Every row gives one point. Each copy is the shape, with its points in the same order, stretched, turned, moved and blurred by noise. Is it also mirrored, or only turned?

Shape (6 x 2)
[[ 0.29  0.03]
 [-0.10  0.31]
 [ 0.55 -0.71]
 [-0.44 -0.13]
 [ 0.14  0.25]
 [ 0.16  0.25]]
Copy 1 (6 x 2)
[[-0.09  0.16]
 [-0.29 -0.39]
 [ 0.66  0.71]
 [ 0.36 -0.47]
 [-0.26 -0.09]
 [-0.31 -0.02]]
Copy 1 is: only turned
Copy 2 (6 x 2)
[[-0.01  0.16]
 [ 0.38 -0.23]
 [-0.84  0.37]
 [ 0.09 -0.55]
 [ 0.21 -0.03]
 [ 0.18  0.03]]
Copy 2 is: mirrored
Copy 3 (6 x 2)
[[ 0.16 -0.04]
 [ 0.02  0.39]
 [-0.09 -1.05]
 [-0.42  0.03]
 [ 0.12  0.23]
 [ 0.18  0.23]]
Copy 3 is: only turned
Copy 4 (6 x 2)
[[-0.06 -0.26]
 [ 0.41  0.11]
 [-0.80 -0.25]
 [ 0.24  0.73]
 [ 0.19 -0.17]
 [ 0.20 -0.17]]
Copy 4 is: only turned

Shape (8 x 3)
[[-0.58  0.16  0.45]
 [ 0.60 -0.16 -0.20]
 [ 0.15 -0.56 -0.30]
 [-0.49 -0.01  0.02]
 [-0.02 -0.32 -0.28]
 [-0.25  0.26 -0.65]
 [-0.42 -0.30 -0.07]
 [ 0.15  0.55  0.25]]
Copy 1 (8 x 3)
[[-1.12  0.19  0.08]
 [ 0.71 -0.07 -0.12]
 [ 0.46 -0.44 -0.11]
 [-0.66 -0.09 -0.11]
 [ 0.15 -0.32 -0.11]
 [ 0.11 -0.06 -0.67]
 [-0.41 -0.30 -0.09]
 [-0.33  0.53 -0.09]]
Copy 1 is: only turned
Copy 2 (8 x 3)
[[-0.30  0.06  0.48]
 [ 0.32 -0.26 -0.38]
 [ 0.60 -0.23  0.07]
 [-0.01  0.16  0.50]
 [ 0.43 -0.02  0.25]
 [ 0.37  0.55  0.21]
 [ 0.10  0.05  0.48]
 [-0.28  0.10 -0.13]]
Copy 2 is: mirrored
